Rows are points. Each copy is the shape, with its points in the same order, stretched, turned, moved and blurred by noise. Some copies are also mirrored. Which?

Shape:
[[  4  -3 -55]
 [ -7  36   5]
 [-40 -51  27]
 [ 44 -58 -28]
 [ -5  74  48]
 [-40 -49  60]]
Copy 1, 6 rows:
[[ 45   6 -51]
 [-12  54 -30]
 [-51 -30 -15]
 [ 48 -29   0]
 [-35  97 -16]
 [-71 -26   5]]
Copy 1 is: only turned
Copy 2:
[[-40  11 -30]
 [-18  18  31]
 [  2 -68   5]
 [ 12   2 -74]
 [  9  34  81]
 [ 23 -74  34]]
Copy 2 is: only turned
Copy 3, 6 rows:
[[ 21  30 -35]
 [-25   9  14]
 [ -6 -61 -30]
 [ 74   1 -15]
 [-68   4  50]
 [-16 -87  -7]]
Copy 3 is: only turned

Shape (11 x 6):
[[-14 -11 -16  12  22 -11]
 [-67 -54   4   4 -16 -21]
 [-17 -41 -17 -33 -33 -80]
 [ 86  43  78  -8  54  32]
 [ 32  -5  21 -41  98  43]
 [-63 -48 -42  35 -21 -62]
 [ 56  14   3 -60  19  38]
 [-60 -54 -45  35  10 -48]
 [ 19  70  -4 -12  50  21]
 [ 18  27  27 -20  20  68]
 [ 30 -48 -39  20 -26 -15]]
Copy 1:
[[ 30 -11   0  31   5 -17]
 [-13 -36  53  18 -26 -68]
 [-47 -14   8  -6  40 -96]
 [ 63  63  54  -7  60 101]
 [111  56  23   5  12  15]
 [-34 -80  -6  42 -13 -82]
 [ 36  60 -13 -49  21  24]
 [  2 -65  -2  45 -32 -72]
 [ 15  64 -27  32   9  36]
 [ 36  42  21 -16 -30  61]
 [ -3 -79 -16 -21  18 -14]]
Copy 1 is: mirrored
Copy 2:
[[-24   1 -28  33  -7   2]
 [ -5  16 -63  56 -47  32]
 [ 18  22 -81  21   4 -42]
 [ 25  24  64 -18  85  64]
 [-43 -18  -9 -32  56  58]
 [ -9   4 -65  90 -41 -18]
 [ 10   6  13 -59  23  -8]
 [-36 -15 -69  82 -20 -12]
 [-52  26  37 -12  12  12]
 [  5  33  28 -36   0  49]
 [ 44 -32 -13  19  -4 -34]]
Copy 2 is: mirrored
Copy 3 (11 x 6):
[[-19 -25 -15  -7  14  -3]
 [-35 -58  -6 -38 -27  -9]
 [  7 -66 -16 -58 -12 -65]
 [ 71   1  64  81  54  23]
 [ 21 -25  41  11 104  47]
 [-66 -62 -50 -41 -32 -44]
 [ 66   4   7 -11  46  34]
 [-63 -74 -40 -35   7 -26]
 [  0  43  16  21  56  -9]
 [ 26  17  25  15  27  49]
 [ 24 -54 -62   6  -5  -9]]
Copy 3 is: only turned

Shape, 14 rows:
[[ 63  21   0  -6 -50 -35   6  -2]
 [-24 -53  15  33   3 -59  15 -10]
 [-36 -58 -15  11  10 -68 -43  10]
 [-44  62 -54 -73 -18 106   8 -25]
 [ 16 -14  41 -75  21 -62  45 -35]
 [-82  17  47 -54 -82  67  23 -47]
 [  8  33  43  29   1 -14  11 -50]
 [ 19   1   7  13 -11 -50  40  21]
 [-21  35   7 -48 -33 107  62  -1]
 [ 12   7 -34  -1  -6 -29 -10  37]
 [ 51 -17  53  -4 -16 -14   7 -14]
 [-75  40 -25  -3  21 -35  26 -64]
 [-16  46  29 -17 -56  25  37  13]
 [-63  -7 -57  46 -47  -3  75 -82]]
Copy 1 (14 x 8):
[[ 41  14   1   2 -34   9  18  16]
 [-51 -14 -13  51 -14 -46  -6  37]
 [-48   0 -53  14 -38 -43 -44  45]
 [ 21 -82  -2 -41  36  61 -26 -95]
 [ -4 -10 -11  -8   2 -99  53  -1]
 [-18 -99  66 -14  -4   6 -16 -47]
 [  1  16  45  54   7 -18  12 -16]
 [-30  18  -4  17 -17  -8  36  39]
 [ 34 -98  29  -5  60  34  21 -30]
 [ -5  19 -34 -10  -2  17  -1  29]
 [ 46 -14  13  35  -7 -48   0  35]
 [-75  -1   3  23  -2 -16  16 -63]
 [ 10 -46  59 -17  17   8  26  -9]
 [-87 -48  -1  66 -40  19  43 -53]]
Copy 1 is: only turned
Copy 2:
[[-12  47  15 -17   7 -62 -40   3]
 [ -3  -6   1 -25  24 -60  53 -37]
 [ 59 -12   1 -48  12 -45  43 -33]
 [-21  71 -82  -7  -5 121 -50  -5]
 [-18  47   5 -30  98 -47 -17 -60]
 [-53  76   5 -13 -22  79   8 -86]
 [-28  13  18  34  24 -13  -1 -27]
 [-23  38   6 -29  18 -60  28   6]
 [-84  65 -54 -31   2  87 -29   4]
 [ 25  32 -17 -32   4 -15  -3  23]
 [-30  -2  30 -21  33 -46 -44 -28]
 [ 10  62 -42  29  39   9  64 -34]
 [-59  79  13 -18 -12  34   7   2]
 [-39  56 -76  30 -19 -48  77 -64]]
Copy 2 is: mirrored

Shape, 14 rows:
[[-28  66 -21  35  63  61 -23 -23  32]
 [-67 -42  67   0  27 -71 -37 -26 -42]
 [-33  20 -58   8 -21  40  56  -8  50]
 [ 54  12 -29 -18  63 -58 -20 -29 -65]
 [ -5  68 -22  27 -44   9 -11  26 -39]
 [ -6 -11 -24 -17  31  19   4 -96  26]
 [-59 -29 -75  77 -32   5  21 -13   2]
 [ 17  79 -12 -39  60  56 -45 -14 -10]
 [  1 -41 -28  21 -39  -8  14  18  51]
 [-41 -30 -61 -30 -54 -74  29  -2  27]
 [ 36  11  23 -33 -58 -62 -24 -57  28]
 [ 23  40 -32  42  61 -35  61  19 -32]
 [-40  -4 -42  78 -32 -70  33  18   7]
 [  8   1  -6 -41 -22  51 -10 -76 -68]]
Copy 1 (14 x 9):
[[ 53  43  76  46  18  31 -50 -25  21]
 [-36 -29  -2  52  35 -80 -59 -39   2]
 [ 20  76  39 -23  25  27  19 -45   5]
 [ 75 -42 -52  66 -16 -22 -15 -25 -13]
 [ 53  82   3  20 -26 -35 -19  20  22]
 [ 20 -17  30   0 -10  32 -29 -73 -24]
 [-31  77  29  48  -8   3  35 -60  27]
 [ 89  10  36  19   3  22 -53  29 -22]
 [-22  25  10 -11  18  11  25 -35  49]
 [-22  46 -61 -13  43 -10  32 -49   1]
 [  7  -6 -45 -48 -16  -6 -58 -39  21]
 [ 92  27  -6  55  20 -44   9 -43  39]
 [ -9  74 -25  42  24 -38   8 -63  65]
 [ 23  -5  37  -3 -63 -23  -9 -12 -71]]
Copy 1 is: only turned
Copy 2, 14 rows:
[[ 17  79  15  27  47  10 -65 -27   7]
 [-79 -45  45 -77  -8 -93  -8 -40  -5]
 [ 11  17  24  56   9 100   0  -3 -21]
 [ 40 -27 -75 -49  35 -67  31  21  30]
 [ -5   8 -50  34 -40  -5 -14  27 -31]
 [ 53 -16  24  -5  61  22 -39 -30   0]
 [-81 -38  41  74  48  41 -29  50 -10]
 [ 57  82 -45 -26  28 -11 -31 -32 -22]
 [  0 -13  52  10 -11  73  18  72 -16]
 [-33 -78  -5 -15 -27  83  13   8   7]
 [ 83 -60   0 -44 -65   6 -32   7  -3]
 [  3  12 -44  34  15 -38  71  12  38]
 [-75 -49  13  39 -29  17   9  43  59]
 [ 43 -44 -19   8  47 -22 -22 -27 -77]]
Copy 2 is: only turned
Copy 3, 14 rows:
[[ -21   98  -19  -13  -20   46   58  -76    8]
 [ -29   11   12  -27  109   -2   19  -21  -74]
 [ -43   30   31   43  -69  -27   60  -26   24]
 [ 106   15   -2  -21   32  -17   17  -18    8]
 [ -34   36   12  -40  -63    6   -2   41  -26]
 [  21   12   14    6   -6  -37   61 -120    9]
 [ -50   68   56   31  -23  -50  -39   -8    1]
 [   8   44  -61  -46  -32   40   79  -54   29]
 [ -34   -8   37   70  -25   -1  -13    6   16]
 [ -20  -16   10   78  -16  -80   15   15  -13]
 [  23  -61    8   19  -33  -16   14  -47  -67]
 [  64   61   63   23   18    7   43   36    9]
 [ -19   54   65   59    3  -24  -31   38  -47]
 [ -10  -36   25  -85  -38  -53   40  -62   12]]
Copy 3 is: mirrored
Copy 4, 14 rows:
[[ 22  48 -20  14  33  80 -58 -26  21]
 [ 24 -50  93 -31  14 -59 -14 -53  41]
 [-22  20 -42  38  20  27  32  38  21]
 [ 16   2  20   4  76 -77 -69 -29 -88]
 [-26  40   9  33 -71 -23 -30   0 -37]
 [ 21 -19 -63   0  77  -1 -19 -32  40]
 [-96   5  21  41  -7   6  19 -17  26]
 [ 59  43 -35 -38  26  40 -81 -13 -27]
 [-22 -42  11  37  -2  -1  21  16  -5]
 [-36 -25  23  25  18 -85  -3  68  24]
 [ 53 -50 -37  31  -9 -91 -58   0  11]
 [ 11  43  42  70  69 -39   0 -20 -53]
 [-68  -8  69  80  -6 -42  -1   9   7]
 [  9   9 -57 -53 -13 -35   3 -70 -20]]
Copy 4 is: only turned

Shape, 15 rows:
[[   8   29   -3  -22   23   26   76  -27   -8  -10   11    4]
 [  15   20   -8  -21  -41   24  -11  -10   20   28  -41  -26]
 [ -38   33   -4  121   22   17    5    7   18   23    5    7]
 [ -16   -6  -10   41    5   32   28    1   -2  -98   21  -25]
 [ -28   47    5    3   28  -13  -11   15   40  -67   13   18]
 [ -26   37    1  -13    5   25   -6  -14   47  -61   -2    4]
 [ -25   23   11  -25  -32    0   -4    0    3   31   27   19]
 [  12    2   -5  -27   12    8    9   72    8   28   -3    4]
 [  10  -11  -24   23   30   15  -11  -21   -4   15   13   15]
 [ -42  -10   20   -9  -32  -63   -4   -1   -3   -9   15 -104]
 [  -6   -8   48  -17   -6    0   -9  -21   15    6   13   15]
 [   1   -8  -30  -19    7   22   40   -7   29   30   23  -37]
 [ -31    5   -3  -28  -11   17  -14   -1   -7   28  -22   -2]
 [  14   24  -16  -17  -22   -6  -10   -6    8   26   11  -12]
 [  -1   -3  -29  -29  -49   14   38    0   23    0  -57   22]]
Copy 1, 15 rows:
[[  -9  -22   -9  -21   20   22    2    3   12  -70    6   16]
 [  21   -7  -59   24  -37   22  -24   12    2    5    8   -4]
 [-117  -56  -27   -9   27  -56  -31  -51   54  -17  -60   17]
 [ -81  -37   47   19   -6    1  -48  -15    5  -56    7  -28]
 [ -46  -18   63  -12  -51  -54    3   -3    9  -25   16   39]
 [ -36   -8   26   -7  -56  -20  -39    9    6  -33   34   20]
 [  15   17   13  -16  -25    5  -20  -36    2   -2  -16   24]
 [  23   10   29   19   10   17    2   34  -20   13  -45   -3]
 [ -15   -5   -5  -13   38  -29  -23   -8   20  -22   -9  -27]
 [ -57    4    7    9  -37   21   31  -37  -32   55   61  -20]
 [  -7   24   15   -6  -12    0  -32  -20   24    7   49   35]
 [ -17   14  -15  -22    5   41  -18   11   24  -29   -6  -38]
 [  -1    7   -6  -16  -11    6  -27  -13  -34   17    0    5]
 [  17    1  -25    4  -26   -1    5  -11   14   -2   -3  -17]
 [  49  -37   -7  -20  -26   44  -47   20    7    5   -8    6]]
Copy 1 is: mirrored
Copy 2, 15 rows:
[[  20   12  -15  -41  -13   18   -4  -64   -9    0    4  -28]
 [ -18   14  -17   12  -39    4  -33  -15  -23   23  -41   25]
 [ -68  -12    7   33   -4   81 -107   -5   12    8   48  -15]
 [ -27  -46   17  -75  -20    6  -23  -16   82   18   40  -12]
 [  25  -16   42  -37   41   25  -22   -2   37   -3   -7    1]
 [   6  -24   42  -49    8    9  -25  -26   13   -7  -27   10]
 [   5   39    2   -1  -10   20   -7    4  -26  -10   12   40]
 [  15   37  -11   14   -8   69   21    9   33  -17  -25   13]
 [ -17  -27  -18   19   -3    0  -16    4   22  -35   24  -16]
 [ -36   40   13  -23   -3  -39   43   38   17  104   50   -7]
 [  32  -10   31    6  -23    6   11    7  -23    8   19   10]
 [ -25   45    5   -9  -28    7   10  -22   17   -2    5  -18]
 [ -24    6  -14   12   -6   22    7  -17  -22   -5   -5   38]
 [  -4   34  -20    0  -13   -6  -21   14   -2    6   -7    8]
 [   5   23  -11    5  -23   13  -28  -65   27   18  -21   51]]
Copy 2 is: mirrored
Copy 3 (15 x 12):
[[ 18  37  16 -18   0  49  16 -13  13 -46 -11 -15]
 [-28  33  15 -41 -23 -20 -17  -1   8  17  20 -29]
 [-17  20   6  19  24  23  25 -18 -21  34  30  80]
 [ 15  -2 -59  13  34  55 -13 -15  20 -29  52  -6]
 [ 10  29 -31  34  19  -6 -26   3  46 -25 -14  50]
 [-21  31 -32   3  10  22 -19 -11  57 -22  18  26]
 [-18  52  20   2 -16 -12 -12  59  18  -2  -1  -7]
 [-21  15 -41   4   3 -28 -16  54   6   7 -52 -16]
 [  5 -26   9  -1  -5  26  18  13  28  -8   6  24]
 [  4  37 -26  -6  43 -83  -7  20  -7   3 101 -62]
 [ -1  17   6 -37 -16  -3 -17  56  18 -16  12  13]
 [-16  16 -16 -30   6  -1  46   3  17   1  30 -37]
 [-44   3  17  -6  -1  -8 -14  19   9 -10   5 -15]
 [  6  36  18  -8  -8 -19  -9  17  17  19  16 -17]
 [-21  32   7 -25 -71  11 -15  -6 -12 -28  13 -24]]
Copy 3 is: mirrored

Shape, 17 rows:
[[ 21 -14 -27   1 -18 -29 -76  16  30 -28  28 -22]
 [ 17 -34 -22  12  14 -11 -28  45   8  68  13  36]
 [ 25 -40  36 -22  46 -19 -31  75   2 -33  15  -6]
 [-13 -45  -8  -8   7  -9  23  60 -57 -29  36 -14]
 [ -6  35   3   7   2  15  -5  -7  14  91  98 -21]
 [ -2 -21  39 -24 -12  -1 -16 -12  38 -32   6 -60]
 [ 21 -14  10  51   2  43 -35  -1 -14  -6  41 -23]
 [ 83   3  25   9  12 -47  37   9 -28  27   0  81]
 [-43  -6   4  27   0 -61 -81  44  17  11  39 -76]
 [ 44  23 -37  57  78  11 -17  12  23 -56  16 -16]
 [-35 -37  -7 -43  50 -22   5 -83 -27  -8  12 -43]
 [  6 -38  24   1  28  46  -8  38 -12 -18 -25  79]
 [ 13  40 -42  15 -13   2  20 -14  -6  12  12  18]
 [ 79 -26 -11 -11  33 -18  25  52 -26 -38  32 -45]
 [ 20   8 -12 -24 -71 -26   2 -48 -17 -18  27 -24]
 [-10  30  25 -63  17 -55 -85 -17 -10  33  25 -51]
 [-37  -4 -47  25 -20  -3 -26  40 -36  78  18 -82]]
Copy 1 (17 x 12):
[[ 15 -61 -26  -1  19  29 -64  -7  23   2  20 -49]
 [ 27 -31   0  41  43  38   6  44  24 107  13  18]
 [ 28 -56  62  17   0  48  -8  62   7   1 -32 -40]
 [-28 -32  67  15  17  56  -3  30 -24  -8  28  32]
 [ 21   2  13 -36  90  22  37  38  19  66 121 -32]
 [-30 -18  24 -12  13  15  15 -13  21 -27  28 -91]
 [ 40  19  24  42  41  67 -23 -12 -20   4  65 -42]
 [101 -22  54  45 -13 -37  66  -7 -12  53  12  39]
 [-39 -57  -6   3  91  -2 -71  73 -10   5  38 -94]
 [ 78  15 -25  29  28  24 -19  30  25 -68 -18 -19]
 [-51  -4  20 -50  98  12  57 -73  -4 -36  -1 -22]
 [ 24  38  66  41 -21  65  -1  -5  15  70 -26  21]
 [ 21  31 -13 -11  16  -2  15 -11  10  24  55  34]
 [ 44 -70  23  22 -18  54  40  39 -15 -56  13   8]
 [-23 -28   4 -22  -4  -9   7 -75 -12  -5  84 -22]
 [-14 -49  -7 -97  72 -11   0  15 -32  22  11 -92]
 [-57 -16 -50   1  78  46 -14  74 -44  46  81 -16]]
Copy 1 is: only turned
Copy 2, 17 rows:
[[ -45  -24  -20   14  -10  -46  -97    7  -17    0  -20  -16]
 [  10  -29  -27    2    9   35   -8    4  -37   19  -55   42]
 [   9  -25   20  -37   23  -14  -62   56  -57  -36  -50  -24]
 [ -60    1   -7  -47   15   20  -10   35  -67  -57  -30    0]
 [ -48  -13   22   25  -31   56   15   46   -5   78   40   26]
 [ -20  -21   12    0   -7  -26  -35    5  -15   -8   -3 -101]
 [   0    5   -9   21  -29   -3  -28   -7  -63  -10   46  -18]
 [   4   17   95   53    8   46   18    7  -39  -24  -85   42]
 [ -54  -58  -26   -6   -8  -77  -49   65  -57   25   -9  -29]
 [ -12   29   15   79   56  -38  -69   22  -25  -49   48   -2]
 [ -56   64   22  -20   46  -23   24  -38  -22   37    1  -50]
 [  73    9    3  -32   -3   12    7  -25  -25  -57  -25   14]
 [ -44   41    4   48   -7   16    2    0   21  -22   -2   31]
 [ -58   22   21   19   39   41  -74   56  -62  -47  -25  -32]
 [ -96   32   30   30  -44    7  -29  -17   -7    2  -35  -30]
 [ -37   22   17  -17  -23  -47  -44   52   -9   79  -33  -45]
 [ -65    2 -100   -1  -15   11   14   45  -54   32  -17   -3]]
Copy 2 is: mirrored
